Every row gives one point. Examples show where two turns around zero, p and q, send a point. Write where each new point lands after one turn and then the other. Backwards means that the second turn is done in reverse. Each puzzle has new turns, and all numbers are rounded.

Turn p:
[31 -8] -> [-13 -29]
[20 13] -> [ 10 -22]
[-27  21] -> [25 23]
[-19  21] -> [24 15]
[ -6 -48] -> [-46  14]
Turn q:
[  8 -14] -> [-16   0]
[-26  14] -> [25 15]
[-42 -28] -> [-3 50]
[37 15] -> [ -6 -40]
[23 13] -> [  0 -26]
Where do these land?
p, then q: [ 31 -35] -> [-2 47]
q, then p: [-20   7] -> [ 11 -18]
q, then p: [-11  28] -> [ -9 -29]

Turn p:
[-28   8 -14   2] -> [-27  13  -6 -11]
[  1   2 -10 -30] -> [  8  -8 -12 -27]
[ 31 -48  25 -11] -> [ 35 -38 -22  30]
[ -4  23 -18  27] -> [-10  35  16   2]
[ 1 15 17 12] -> [-5 -3 24  7]
Turn q:
[-15  12  39 -11] -> [ 1 41 17 -7]
[ 21 -38 -21  31] -> [  4 -41 -26 -30]
[-17  28  10   9] -> [ 2  8 34  4]
[-11 -30 -16 -28] -> [-33   2 -31   7]
[ -6  26 -15   6] -> [  3 -12  22  18]
[-5 21  0 -8] -> [ 2  7 14 17]
[ 32 -19   2   2] -> [ 20  -6 -29 -11]
Where do these land?
q, then p: [ -7   1   0 -21] -> [-14  15   9   0]
q, then p: [ 23   6 -34 -38] -> [-3 46 -9 30]
p, then q: [-27 -16   0  33] -> [-16 -19  37 -10]
p, then q: [ 13 -15   6  -2] -> [  9 -14 -10  -8]
q, then p: [-2 23 28 28] -> [ 20 -33  24  -4]

Turn p:
[-11   6  12   3   1  13 -11  15] -> [  6  21  10   3   2 -11  -7  -6]
[  4  -1 -30   5  -4   1  -2   3] -> [ 17 -22   0   8  10   2  -3  -2]
[-12 -11  14   6   2   2  -9  -4] -> [-10  13  11  13  -6   0   2   3]
[  0 -14  13   4   6  13  29 -12] -> [ -3  17 -12   1  -2  25  22   1]
[  2 -11  14   8  -3   6  -9   5] -> [-1 14 11  5 -6  8 -9  4]
[ 18  16 -11  -6  -7 -13   5  -2] -> [  3 -20 -14 -16  -4  -2  -8  -2]
[-16  -7 -11   6   2 -12  14  14] -> [17 -4  3  3  0 -8 19 16]
[ -5  -6  12  -9  -8   6   7 -12] -> [-14  12 -13   5   2   5   2   5]
[ 25  12 -13 -22   6  -5  -9  -1] -> [ -8 -21  -2 -23  15  -1 -15  -9]
[ -3  17   0   4   5 -12 -16  -5] -> [ -6 -10   7  -1 -12 -17  -5 -11]
Turn q:
[ -8 -15   0   0  15  11   2   3] -> [ -5  -1   5 -15 -15  -2  12   0]
[ 23  -6  13 -11   1   9 -13  -6] -> [ -6 -12   7 -15   5   0 -20  16]
[ -7 -14   5  -7 -10 -19  11  12] -> [ -7  11 -24   7 -13  -8  -5  -1]
[-10   2   3  -7   0 -14  11  -3] -> [  2   2 -18   0   0  -3   0 -13]
[  3  14  10  -2 -12  -2  -8  11] -> [ -6  -1   4  14  10 -13 -11   0]
[  0  -2  -4  19  18  -2 -12   3] -> [-3 -8  4  1  4  1 24 13]
[ -4  22 -20  -4   4  16  -9 -14] -> [ 13   7  22  -7  21   9   5 -12]
[ 17 -10 -18  -6  11 -18  11   7] -> [ 19  12 -19  -8  -3  -3   4  20]
[-6 -9  1  7 -9  9 -8 -8] -> [-13   0   8   1  -4  14  -1  -2]
[ -7  18  10  11 -18   9  16  -3] -> [  8 -10   8  23  -5   2 -10 -20]
Where do these land?
q, then p backwards: [  5  -1   7 -10   7  -6  -9 -14] -> [ 14   2  -6 -17   0  -1   3   0]
q, then p backwards: [  8  15 -17  10   2  -5  -9 -12] -> [  0 -18 -15  -3   5  14   8   9]
q, then p backwards: [-10  -4  -7   8   6   8   2  24] -> [-22   1  11  11   9  -9   1   2]
p, then q backwards: [ -5   7   7 -11   7  -3 -14   0] -> [ -7   3   8 -12   0   7 -10   9]
p, then q: [-21  19   8  -4   4   1 -14  -6] -> [ -1  -4 -23  11  14   9   7 -11]
q, then p: [10 -4  6  9 -8 -4 11 13] -> [ 14  -5   4   6 -10   1 -12   9]
q, then p backwards: [ -2  -7   7   9   3   1 -10 -13] -> [ 10  -9  -4  -5   7  -6   2 -12]
q, then p: [  1  -8   2  -3   6  -6  48 -12] -> [  0 -27 -20   8  11  23 -27   3]
q, then p backwards: [  1 -11  -5   1 -11  -2   0  -4] -> [ 6 -7 10  3 -7  4  2 -4]
p, then q backwards: [  6   2   3  -6  -2  19  -9 -10] -> [-10   5   2  -8 -17  -4  -5 -10]
q, then p backwards: [  7  -7 -11  -1 -16  -3   5  34] -> [-25  -4  21   9 -19  -2  -7  10]

Turn p:
[ -6  -7  -5   3  -7  10   7   7   2   9  -6 -10] -> [  3  -8  -1   4  -7  -8   9   9   3  -3 -14  -4]
[-12  -4  -5 -11   0  11  -1 -12   9  -4  -1   5] -> [ -2 -14  -1 -10  -2   5   4 -11   1   1  -1 -16]
[  2  -6  -8 -21   7  -3   5   8   6 -27  -7  -1] -> [  0  -8   8  -6   4  -9  10 -12   3 -24  21  -4]
[  2  -7  35 -21  -7   7   3   8   9   2   5   4] -> [-28   4  23   2   7   6   9 -10 -12  -7 -14  -1]
[  7 -12  19   8   0 -48   7   6   1  11   4   6] -> [ -6  13  14   1  35 -16 -27   8   1   2  -7  21]
[ -4  -2  -9   8   6  12   1  -9  -7 -18   2  -7] -> [ -3  -3 -13   4 -15  -4  -2  -4   8  -1  14 -12]
[  2   5  -8  -6   4  10 -13  -5 -24  12   8   1] -> [ 13  15  -8  -2 -16   1   4 -16  -6  13  -4   2]
[  6   1  14   3  -8  10   1  -9   4   9 -20  -7] -> [ -1   4  -2  10   0  14  -3   8  -5 -12 -18 -12]
[ 1 12 -7  7 13 13  8 -2  2  7  2  7] -> [  3   7  -3 -13 -10   8   6  13   4   9   5  -7]
[ -7  24  -7   6  -3  -7  -4  -2 -23   1   6   8] -> [  8   5 -13 -10 -15   2 -13   0 -14   9   8  17]
[ -6  17  -9   8   6   7  -4  -3   9  10  -2 -10] -> [13 -6 -3  2 -6  8  4 16 -8 12  4 -9]
[ -7 -10  -9  -1   5   3 -17   6   2 -13  -2  -8] -> [  3  -9 -11  11   5  -9  13 -10  -1   0  11  -5]
[11 -7  4 10 -8 -2 -1  8  3  7  2 15] -> [ -6   5  -2   0   9   8   3   3  12   2 -10  15]
[ 13  -4  -6   6  -7 -24   6   0   8  -6   9  -5] -> [  5  -5  12   9  11  -5 -16   4  14  -1   9  13]
Turn q:
[-14   9  10   1   3  10  -6  -6   1  -6   3  -9] -> [ 16   3  -3  -7  -2  11  -8   4 -12   0  -3   1]
[ -3  -4  -3 -12  18 -21  -1  -6   7 -12  12  28] -> [-6 -1  9 -6 10 25 20  2 24 14  3 -7]
[ -3   3   8   0 -16  -4  -9  15   4  12  -4 -13] -> [  2  15  -1  17  -8 -11  -9   9 -10   0   1  -7]
[ -2 -27   2  -7   5  -8   9   8 -11  -1   1  13] -> [ -9  -7  12   3   8  -1   9  -2  16 -10 -16 -16]
[  9  25  12  -4   4   5  -7  11   2   0  -5 -14] -> [  5   3   3  -7 -18  -6  -1   8 -23  11  12  -3]
[  1  21  -3  14  -8   1  -6  -1   1  -9   3 -20] -> [  6   4  -6   4  -4   5  -9  -5 -22  -2  20   9]
[  8   8  -1   2 -11  17   2   7   7  -3  10  -4] -> [ -5  -6 -18   2   1  -3   1   5 -18   3   1   2]
[13  0 19 10 -5 -7 -6 -6  0  1 -6  2] -> [  1  -3  11   8   1  -6 -11 -11  -4  18  -1  -2]
[ -4  22  -5   1 -13   9   7  -5  -5   3   1   1] -> [ -7   5 -17 -12  -3   0 -15   1  -6   0   9   3]
[ -7 -26 -15  -1  -1   4   7   5  -2  -3 -20  11] -> [-15   5   7   1   4  -5   9  -6  13 -18 -23  10]
[  0   8   2 -16  -2  -1  11  -3   8  -6   2 -17] -> [ -1 -12  -2   2 -17  10  -5  14  -3  -4   6   3]
[  1  -8  -9  -9  21 -13 -13 -20 -18  -7  11  10] -> [ 10  -8  19 -15  24  10   7   3  19  -2  12   0]
[  4 -13 -14  10  -2  10  -3 -10   6  17  -4   9] -> [  2   2 -11   2  12 -17   3  -6  14   2  -9  16]
[ -2 -18  -1  11   7  -3  15  12   1  14  -6   3] -> [  0   0  -3   8  -8 -13  10 -15  13  -9 -13  -9]
Where do these land?
p, then q backwards: [ 17  16  -6  29  -9  -5  -6  11  -4 -12  -7  10] -> [-12   9 -25  -8 -13  -1  -2 -17  20  -2   9 -12]
q, then p: [  9   4  21  -4  -4  -3  -4   1 -11  15   3  11] -> [ 14   4  10  15  11  -8  -1   2 -14   9  -8  -3]
q, then p: [-13 -20   8  11  18   9   8 -13  15  14  -9   2] -> [ 12  -1   1   0  15  23  -5   6  16 -23  -8  -7]
p, then q: [ -2   8   8   0   1  22 -10  -4 -13 -17  -3  -9] -> [ -3   0 -16   2  12   6 -17  -6  -7 -19   8   6]
p, then q: [ -2 -14  -9  -3   9 -11 -18 -11  -1   7  -7   4] -> [ 11 -12   7  -6  -4  -8   9  -2  10   4  15  15]
p, then q backwards: [-22 -11   2  -7 -10  -6  -2  -1  10  -5  -2   2] -> [ 17 -10   4   3  -2  13  10  -3 -12  -5   5   4]
q, then p backwards: [  5 -16 -14 -15  -4   2 -14   2   1   7   8  -3] -> [ 4 -8  0 13  4 -8  5 19 13  2 -9 -7]
p, then q backwards: [ 11  -2   1  -1   5  -7   6   6  -6 -10   5  -1] -> [  1   3 -12   2  -3 -10  -4  -1  -5   5  -9  -4]
q, then p backwards: [-12   9   9  -1   7   6   9  13 -15  -3  -4   8] -> [ -8   2   6 -14   9  12  10 -12  -5   4  -9   9]
p, then q backwards: [ -4  -5  -1 -14  -6  -4  18   3 -13   3 -12   0] -> [ -7  -6  -1  -1   5  14   5   4 -14   6 -17  -8]
q, then p: [ 11  11 -15  13   0  -3   7  -4  10 -11   4  17] -> [  1  -7   0 -22  -9  -1  -4  -3   8  17  -7 -13]
p, then q: [ 12  13   3  -7   4   0   0   1  24   9   8 -11] -> [ 11 -11  -4   0  -7 -12  -2  -6 -14   7 -12 -19]
p, then q backwards: [ -9   7  -6   0  -9  -1   6  -5   4   3  14 -30] -> [ 18  -4  23  -7  -1  -8   2   0   6   5  -4 -19]

Turn p:
[ 17   5   8 -18  -1 -18  -3 -23  17  -4 -15  -7   8 -16] -> [ 11  11  -8  -7  -7 -19 -10  16 -27   5 -15  -6  20   0]
[-18  -9 -23 -18   1  -3   3   5 -22  10  13 -18 -14  15] -> [-10 -11  23  -1 -22   3  10  -1  25   5 -16 -14 -18  -8]
[-23   5  -5 -18 -16   3  21   5  11   6  16  -2   3  -5] -> [-31  -4  -6 -16  -5   2  -6  14  10  -1  -5 -13  -9  15]
[  3 -16 -20  -6 -12  18  -1   8  22  -9  16 -25  25  16] -> [-27 -32  16  -2 -15  11  -8   2  -8  23   2  16  13  12]
[ 15 -17  -1   3   9   9   1  -3 -11  10  20  -2   3  -6] -> [ -2 -19   5  14  18 -10   7  -4  11   5 -11   2   7  -2]
[-20  -4  13   2   9  -8   4  17 -14  14 -22   7  11  10] -> [ 15  -1 -11  -2   4  20   1  -8  -8  -2  -7  -5 -35  -1]
[ 15   3  24  24 -19   9 -21  -1  -9  -7  -2 -19 -12 -18] -> [ -3  32  18  16  19  -9 -13 -24  -6   1  -2  15  12   4]
[ 16  17   5  -8 -13 -11  17  -8  -7   9   4  11 -15  19] -> [  7  12 -10  10  -2   2 -16  17  22  10   7 -21   3 -11]
[ -4  16   3  18  -6 -22   1   6  22  -2  18  18  21 -14] -> [  1  -6 -16 -36  21   3 -19  -4  -1 -10  11   0  16   6]
[-13 -16 -18  22   8  -3  -6  11  -1 -16 -17   9 -11 -21] -> [  0   9  11 -14   9  14  34 -10 -13 -19   7   8   3  -8]
[-29  21 -10   9  22 -24 -15 -18  16   9  16  21 -24 -11] -> [ 15  -2   5 -31  -4 -25   1  -1  12 -45  20 -20  -2  -2]
[ 14  -5   2  -8 -18  19  20 -20  -2  23 -16  14  16  21] -> [  8  -8 -17  32  -1  17  -3  17  -3  19   2 -24   4  22]
[  3  17   5  -6  13   3 -23   2 -24 -20  -1  16  -7   8] -> [ 24  13  -9   5 -15  -4   4  -8  22 -10   1  25  -2  -6]
[ 18 -22  15 -16  -6   3   4  19  20  -6 -18   5   8   5] -> [  0  -1  -3   7  10  13  -4  31 -24  15  -3  21  -6  -2]
[ 20  22   3  26   9  16 -17  16 -14   5   9 -17 -11 -22] -> [  1  16  10   2  21 -28   7 -35  11  16  13  16   1   0]
[-12 -16  -3  -6  20   9  16 -16  -4 -21 -20 -10  -1  20] -> [ -7 -11  -9  23 -30  10  14   0 -19 -10  -3  -1  -6 -18]
Turn q:
[ -1  18   6  -7   4 -10  13   0   9  15  -4 -25  10 -16] -> [  8  -8 -21  -4  -7  24  -4   2  -8 -14   3 -22   7   3]
[  8  -5  -6   0  -3   1  15 -10  21   5  13 -15  -4  -3] -> [ -8 -22  -5  -7   4  11   6   0  12   4   7 -16  -5  -7]
[ 13  -6  14  48  -9  -8   3  27 -14   0  17  24 -20  10] -> [ 14  10  30  26   3 -23 -18   2  11  10  10  -9 -42  15]
[ -1  -3   9  -4 -18   0   4 -27  -5  -2   8 -27   9   3] -> [ 21 -13 -11 -21   7   5   9 -14  16 -12  -1  -1   2 -12]
[ -3   2  11   5   2  19  12 -11  -2   5   2 -13  -4 -18] -> [  2  -5 -16 -12  10   8  -6 -10   5  -2  19  -1  -1  13]
[ 11  -3   4  37 -14 -18 -17  17  -7  -3   6  18   9 -15] -> [ 19  -7   3  28 -16 -25 -13   0 -10   1   2   5 -31   3]
[-22   0   4  26 -13  -3 -14  28   0   0  31  15  -3   0] -> [ -5   3   5  30  12 -11 -20  10   9 -18  -4  11 -36  -1]
[ -3 -12  -1 -24  11   9 -18  -7  13  21 -27  10   6  17] -> [-18  11  14   1 -15  20   2 -16 -10   7  -1  17  27 -18]
[-11 -21 -13 -32  11  -1   3   4  17 -19 -36   6   6  19] -> [-24  17   0  -1   9   0  16  -9 -20  22 -24  -2  31 -23]
[-14  -8   9 -25  23   4 -22   6   2 -14 -36 -12  -1   8] -> [-19  25   3 -13   2  -3   5 -21 -32 -11 -11   2  27  -8]
[ 13  19  -5 -23 -19  21  13  -3  -2  -1 -10  -4   5  -3] -> [16 -5 -5 -8 15 18 20 16 -9  7 13  9 16  1]
[ 14  -7  -6 -21   0   4   2  -9  -5   1  13  -6  -8 -23] -> [ -3 -31  -1 -10   5  -1   3   2   0  -1   2   4  15  17]
[ -6   5   7  17 -12 -28   0  10 -18   3  16  25 -21   4] -> [ 16   4  21  16   1 -21 -30  18  15  -1  -8  -4 -11   5]
[  3  16  -8  34   0 -12 -23   8   8 -11  16  15 -20  15] -> [ -8  10  20   7 -13 -28  -7  23   6 -10  11  -4 -30 -12]
[-15 -12 -35 -17  14  10   2  -9  -8   0 -35  -2   2  11] -> [-19  22 -12   6  -4  -6  23  -8   5  11  -3   4  43  -5]
[ 13   4  -5 -16  13   7  11  -4 -10   3  14 -17  19   8] -> [  2  -5  -4 -14  -5  19  25   0   7  -5 -14  -1   1  17]
[  2  14  15   1   7   4  16 -21   0  -4  12  10  17 -19] -> [  9  -8 -23 -22  -6  10 -13   8   1  13  -1   9 -12  12]
Where do these land?
p, then q backwards: [-14  17 -30  21  -9 -18 -19   3 -14  17   2   9 -13  10] -> [ 19   1  19  12  -2   1  12 -20 -12  20   0 -24 -16  25]
q, then p: [  6  -3 -31  -3  -4 -14  -7  12  20   4  -3  11  -2  26] -> [-21  17  -7 -11  28   8  -3 -16 -17  -3  -1  -7 -14   6]
q, then p: [-11  -8  22  -2  13  31   1  -1  24  12  -6  -5 -12  -1] -> [ -7 -13  -2   9 -17 -23   3  -8  17 -26  -4   2  -6  21]
q, then p: [-15 -33  21 -35  -9   5   5  -8  17   4 -10 -26   0 -12] -> [  8 -25 -10  19 -17 -15  28 -10 -22 -14 -27   1  12  17]
p, then q: [ -3  12   9   0  12   4  19   0 -14 -24  19 -21   8   3] -> [ -5  -8 -26  10  -7 -15 -15   2   9   2   5  11  17 -22]
p, then q: [ 14  19 -12  17 -23   4  -7 -20  -7  14  -5   7  -5  16] -> [  8 -10   1 -11 -15  21  19  -4   7 -16   9  -1 -28 -10]
q, then p: [ -8 -23   8 -33  21  13   4  -3  -3   1 -24  -7  19  -8] -> [ 14 -14 -23  16 -26  10  15  -9  -2   1 -10 -19   3  27]
q, then p backwards: [  6  22  11  -5   6  -9 -16   5   2 -22  22  -7  19 -12] -> [-27 -12  12 -23  19 -11  -4   3  14   0 -10   9  11  -9]
p, then q: [ 16  13  10  23  15 -26   6  -9  -5 -10   9 -17   9 -12] -> [  4 -18 -25 -12 -31  -9  -1  -4  -5  -6  -8   9  21   5]
q, then p: [ -7  -1 -24   5  -8 -13   5  -5   2  14  15  30   9   3] -> [  2   4  14 -14  26  16   1   5 -14   0  23   0  -5  14]
q, then p: [ -3  21  37   7   3 -16   7   5  -3 -23   0   0   3   4] -> [ 18  26  10   4 -17 -21   6   3  10  19  -5  12  -7 -13]
q, then p: [  7  -5 -15  26 -19   1  -4  17 -14  11   1   7  10   5] -> [ -2   6   2   4  26   5  -9  -6   1  -2  25 -11  16 -16]
q, then p backwards: [ -1   0 -36  22 -14  -2  -4  -4  -5 -13  -8  18  -4  -8] -> [ 28  14   2 -19  21  22   7  -7   4   0   4   0 -17   1]
q, then p backwards: [  8 -24  22 -14  10  18  -4  -4  -6   1   1   3 -24   3] -> [ -3  -1  -8  24 -15   1 -19  14   9   6  17 -19   7 -13]
q, then p backwards: [  5  -8  10 -31   5  21  17  12   7  14 -13  -2 -18 -17] -> [  9 -14  -8  31 -28   7   6   1  20   4   1   1  22  -4]
